Each row of a before or after table is a point. One or more steps were done to the points. Then noise was added and the rows were shuffled. The steps act on columns, c1 being the first. What was done? A step turns or swaps two columns, mirrors them in a line or flattens them onto one, adds a multiple of one to another, or multiplies or shifts one. Angles are multiples of 10 degrees, from the lower column toward the higher: turns from -170 to 170, lines from 10 to 170 but not 90. Use the fewest steps. Two steps may share a column if one is a turn and the other turns, adds or multiplies; they go together, in the order done. Otherwise the lowest column goes first.
In the rows, zero is written as 128.

Before (11 x 2):
[[ 91 132]
 [136 167]
 [ 96 136]
 [133 132]
 [127 134]
 [131 129]
 [129 149]
 [ 91 137]
 [114 234]
 [127 131]
 [121 142]]
After:
[[118 234]
 [135 167]
 [105 137]
 [132 132]
 [128 130]
 [127 134]
 [102 133]
 [123 142]
 [129 149]
 [129 130]
 [102 137]]
Steps: multiply c1 by 0.7

Before, 9 rows:
[[109 133  55 186 137  85]
 [115 119  66  96 155  94]
 [112 116  90 103 106 167]
 [105 146 131 113 118 161]
 [111 116 127  97 119 138]
 [134 114 112 160 128 150]
 [139 148  79 188 146 140]
 [150 134  79 156 122 117]
 [128 114 117 149 138 172]]
After (9 x 6):
[[181 123 132 154 121 117]
 [191 119  85 184 137  85]
 [157 131 100 105 107 165]
 [138 124 124 151 139 174]
 [122 133 111 100 119 137]
 [119 131 107 108 116 160]
 [183 132  96 101 156  96]
 [148 122 127 161 127 151]
 [179 118 120 182 147 138]]
Steps: turn c1 and c3 by 70 degrees; flatten c2 and c4 onto the line at 100 degrees

Before, 9 rows:
[[ 97 128  83 123 176 116 145 135 158 175 195]
 [134 129 119 107 159 101 200 127 153 170 150]
 [132 150 121 131 143 140  94  91 110 145 125]
 [ 88 108 138 129  97 100 128 170 122 179 117]
 [ 93 122 137 165  83 126 118 152 130 142 133]
 [145 120 101 100 151 144 183 153 167 182 154]
 [132 112  78 132 169 120  75  88 148 112 141]
 [119 129  99 118 195 145 119 100 137 113 122]
 [113 133 146 158 137 106 117 150 144 170 117]]
After, 9 rows:
[[ 97 128  83 123 177 116 146 135  81 159 196]
 [120 129  99 118 195 145 121  99 145 138 123]
 [113 132 146 160 139 106 116 151  85 145 117]
 [132 150 121 131 142 140  94  89 110 110 126]
 [132 113  77 132 169 119  75  88 144 148 139]
 [ 93 123 138 166  82 125 118 152 115 130 133]
 [145 120 100 101 152 143 183 153  75 167 155]
 [133 129 119 106 159 100 200 126  87 153 150]
 [ 87 109 138 129  96 101 129 169  77 122 116]]
Steps: turn c9 and c10 by 90 degrees

Before:
[[107 187 135 125  89 118 133 141  79 177 142  84 119 153 127 158 111 130
  123 120]
 [194 178 166 130 106 157 135  94 157 109 132  87 166 133 123 177  75 103
  141 135]
 [145 102 187 144 140 129 124  94 137  91 111 154 143 134 156 166 142 128
  114 149]
 [190 111 146 138 147 132 102  97 144 121 142 102 145 136 128 157 129  80
  104 124]
 [104 162 129 156  85 150 134 177  87 127 137 125 153 191 145 133 121 121
  115 132]
 [128 122 111  72 154 147  78 119 136 122 131 122  87 139  81 103 118 159
  171  64]
 [113 140  99  43 134 134 144 160 132 121 109  66 101 155  75 169  96 139
  141  62]
 [148 126 145 127 145 139  95 118 167 105 128 113 131 139 164 129 105 136
  112 149]
 [142 114 110  97 147 122  89 125 178 114 144 154 136 125 144 127 174 135
  131  87]
 [110 165 137 111 106 142 179 148 106 154 128 105 148 188 134 102 112 137
  115 115]
 [120  98 106  64 151 122 122 139 175 104 133 127  67 158  88 121 157 156
  175 113]]
After, 11 rows:
[[127 145 111  72 153 121  80 119 115 123 131 122  87 136  81 118 119 159
  173  64]
 [121 121 107  65 151  99 122 140  73 104 134 126  68 101  87 126 135 158
  174 113]
 [104 150 130 157  84 162 133 178 135 128 138 125 153 109 145 131  55 120
  115 133]
 [141 122 109  97 147 114  89 125  85 114 143 155 136  93 145 127 170 137
  130  86]
 [148 139 145 126 145 127  95 118  89 104 128 113 131 154 164 130 129 136
  112 149]
 [114 134  98  44 133 139 144 159 111 121 108  67 101 150  74 144  97 139
  141  62]
 [110 142 137 111 105 165 179 148 117 154 130 106 148 123 133 118  64 137
  116 114]
 [189 133 147 138 148 111 103  98 109 121 141 102 145 128 127 140 130  80
  104 125]
 [194 157 166 130 106 178 135  94 101 108 133  86 165 181 125 147 119 102
  139 134]
 [107 117 134 125  89 186 133 140 157 176 143  83 119 127 126 140  79 129
  124 120]
 [146 129 189 145 140 101 125  94 116  92 111 154 143 115 157 143 133 127
  114 148]]
Steps: swap c2 and c6; turn c9 and c14 by 150 degrees; turn c14 and c17 by 70 degrees; multiply c16 by 0.4
